Rows are points. Each table stands for the endless flat space through its points: a line for two points, a plane for three, and so on. Write the one point that lies in both, or say that there is none.

First:
[[ -8 -27  28  -4]
 [-10 -31  38   0]]
Second:
[[-21 -39  19 -16]
 [-10 -49  17 -18]
 [ -4  -1  29   6]]
They share: [ -7 -25  23  -6]

First, 3 rows:
[[ 11  -2 -40  27  -6   8   6 -45]
 [ 27 -24 -24   9   9 -17   2  -9]
 [ 34 -34 -14   9  15 -24   4   3]]
Second, 3 rows:
[[ 43 -48  -8  35   6 -11   7   7]
 [ -1 -12 -32  -1   2   1  19 -33]
 [  6 -15 -24   7   0   6  17 -29]]
They share: no point

First, 3 rows:
[[ 22 -29 -39  41  -4   7  15   8  30  -3 -27  -1]
 [ 10 -25 -25  27   7  19  18   9  35   9 -30 -21]
 [ 10 -17 -21  29   2  31  24  20  45  18 -30 -19]]
Second, 4 rows:
[[ 16 -16 -27  19 -16  -9 -29  -5  32  36 -12  13]
 [-10  -5 -34  23   9  -4   7   4  23   1 -35 -19]
 [-10  -5 -34  24  13   2  20   0  31  -6 -35 -29]
 [-14   9 -32  14  -1 -16 -14  -6  29  18 -25  -9]]
They share: [ 14 -29 -31  31   5  11  15   5  30   2 -29 -15]

First, 4 rows:
[[ 16 -38 -24 -23  -8 -16  -4   6 -51  24   0   5   2 -20 -28 -31  -9  55]
 [-44  -8 -15 -25 -22 -26 -44 -27 -26  28  -1 -19  -6  11 -22  -7  -2  18]
 [-23   7   0 -46 -37 -17 -23 -21 -35  25  -4 -22   3  11 -16  -7 -17  33]
 [-44 -26 -27  -9  -6 -24 -48 -15 -22  20   1  -1  -8   3 -28  -7  20  14]]
Second (4 x 18):
[[-24 -23 -13 -24 -28  -5 -21  -9 -42  24   2   1  -2  -3 -32   0  22  42]
 [  3 -31  -8 -14   0 -38  -1 -18 -37  22 -29 -20   3  17 -28 -24  -6  49]
 [-13  -7 -26 -34 -22  -8 -43   8 -26  -9   2   6  15 -12 -26  13   6  25]
 [-21  -7 -28 -42 -32 -10 -53  22 -27  -8   1  18  11 -17 -24   8   2  23]]
They share: no point

First (4 x 24):
[[ -1 -20 -21 -19   0  13  37  31   5  -2 -21   0  21   9  -2  27 -35 -16
  -23   9  23 -23  15   9]
 [-13 -28  -1 -43  16   7  21  21  13   6 -11   8   9  31 -16  27 -17   8
   -1  -1   1 -23  51  -5]
 [-11 -31  -8 -20  -3  19  14  36  10  10 -26  -3  29  18  -8  20 -24 -12
  -18  13   6 -22  22   4]
 [ -5 -24 -25  -7 -14  17  29  39   7   4 -33  -2  29   3   4  25 -37 -30
  -31  13  25 -17   1  15]]
Second, 6 rows:
[[ 30 -33  14  -8  32  62  10  38  -2 -38 -60 -23  20   8 -28  31   4 -12
  -41  -2  23 -49  18  21]
 [-41 -15   3 -16   7  35  10  27  16  38 -60 -23  51 -17  20  36 -15 -50
   -4  11  22 -45  35   4]
 [ 15  -1  10 -27   1  38  34  44  -4 -29 -10  21  14  43 -66  -4 -32   2
  -43  -4  13 -26  24   2]
 [-32 -34 -23 -43   0 -18   6  13  26  32 -11 -15  31  25  26  47 -46   3
   21  36   7   7  44 -20]
 [ 21  -9  24 -21  16  53  28  45  -8 -37 -30  12   9  32 -64   2 -16  -5
  -48  -8  16 -36  13  13]
 [-29 -54  -8  28  33  45 -36   8   3  -3 -41  18  31 -20   1  42 -11 -35
   16 -22 -10 -39  70  -7]]
They share: no point
